Each row is a point. Any point is a mix of the corners, with weights that add up to 1. It lies inside the corners' shape when no weight is negative. Is each point inside? If not, which corners have a negative weight?

Corners:
(1): | 0.11 | 0.19 |
(2): | -0.27 |  0.23 |
(3): |  0.20 | -0.73 |
Points:
|  0.18 | -0.63 | -> inside
|  0.18 | -0.66 | -> inside
|  0.18 | -0.14 | -> outside (2)
|  0.09 | -0.48 | -> inside
| -0.14 |  0.32 | -> outside (3)
|  0.03 | -0.21 | -> inside
| -0.20 |  0.18 | -> inside
| -0.20 |  0.12 | -> inside
| 0.04 | 0.11 | -> inside

Corners:
(1): |  0.08 |  0.21 | -0.28 | -1.12 |
(2): |  0.06 | -0.24 | -0.05 | -0.43 |
(3): | 0.11 | 0.10 | 0.46 | 0.39 |
(4): | -0.17 |  0.08 | -0.02 |  0.65 |
(5): |  0.56 | -0.04 | -0.11 | -0.10 |
Points:
|  0.09 | -0.07 | -0.15 | -0.26 | -> outside (3)
|  0.15 | -0.09 | -0.04 | -0.57 | -> outside (4)
| 0.27 | 0.03 | 0.00 | 0.41 | -> outside (1, 2)
| 0.11 | 0.01 | 0.24 | 0.08 | -> inside
|  0.37 |  0.00 | -0.10 | -0.26 | -> inside
|  0.15 | -0.11 | -0.05 | -0.53 | -> outside (4)

Corners:
(1): | -0.18 |  0.17 |  0.00 | -0.04 |  0.27 |  0.05 |  0.06 |  0.17 | -0.26 |
(2): | -0.06 | -0.29 | -0.81 |  0.19 |  0.03 | -0.12 |  0.14 |  0.39 |  0.10 |
(3): |  0.33 | -0.37 |  0.11 |  0.69 | -0.03 | -0.15 | -0.11 | -1.11 | -0.62 |
(4): | -0.05 | -0.35 | -0.12 | -0.29 | -0.37 | -0.40 | -0.49 |  0.21 | -0.05 |
(5): |  0.40 |  0.77 | -0.02 | -0.21 |  0.41 | -0.04 | -0.20 | -0.68 |  0.16 |
(6): |  0.21 |  0.15 | -0.05 | -0.22 |  0.04 |  0.31 | -0.35 | -0.45 | -0.26 |
(7): |  0.32 |  0.54 | -0.17 | -0.30 | -0.32 |  0.13 | -0.48 |  0.26 |  0.54 |
(8): |  0.54 | -0.30 | -0.29 | -0.49 | -0.40 |  0.00 | -0.31 |  0.14 |  0.49 |
(9): |  0.20 | -0.27 | -0.17 |  0.18 |  0.19 |  0.10 | -0.31 |  0.05 |  0.27 |
(10): | -1.38 | -0.03 |  0.26 | -0.43 | -0.29 | -0.43 | -0.45 |  0.24 |  0.20 |
Points:
| -0.14 | -0.03 | -0.16 | -0.02 |  0.02 | -0.09 | -0.23 | -0.01 |  0.04 | -> outside (8)
| -0.07 |  0.04 |  0.05 | -0.21 | -0.06 | -0.01 | -0.36 | -0.12 |  0.02 | -> outside (2)
|  0.20 | -0.25 |  0.02 |  0.35 | -0.06 | -0.13 | -0.19 | -0.67 | -0.36 | -> inside
|  0.04 |  0.34 | -0.05 | -0.14 | -0.07 | -0.01 | -0.26 | -0.19 |  0.14 | -> outside (4, 9)
| -0.11 |  0.05 | -0.34 | -0.22 | -0.08 | -0.11 | -0.19 |  0.31 |  0.33 | -> outside (3, 6)
|  0.26 |  0.08 | -0.18 | -0.28 | -0.21 |  0.03 | -0.33 |  0.06 |  0.29 | -> inside
| -0.35 | -0.13 |  0.09 | -0.34 | -0.35 | -0.16 | -0.42 | -0.01 |  0.06 | -> outside (2, 5, 9)
| -0.04 | -0.02 |  0.05 | -0.23 | -0.26 | -0.05 | -0.34 | -0.08 | -0.01 | -> outside (2, 5, 9)
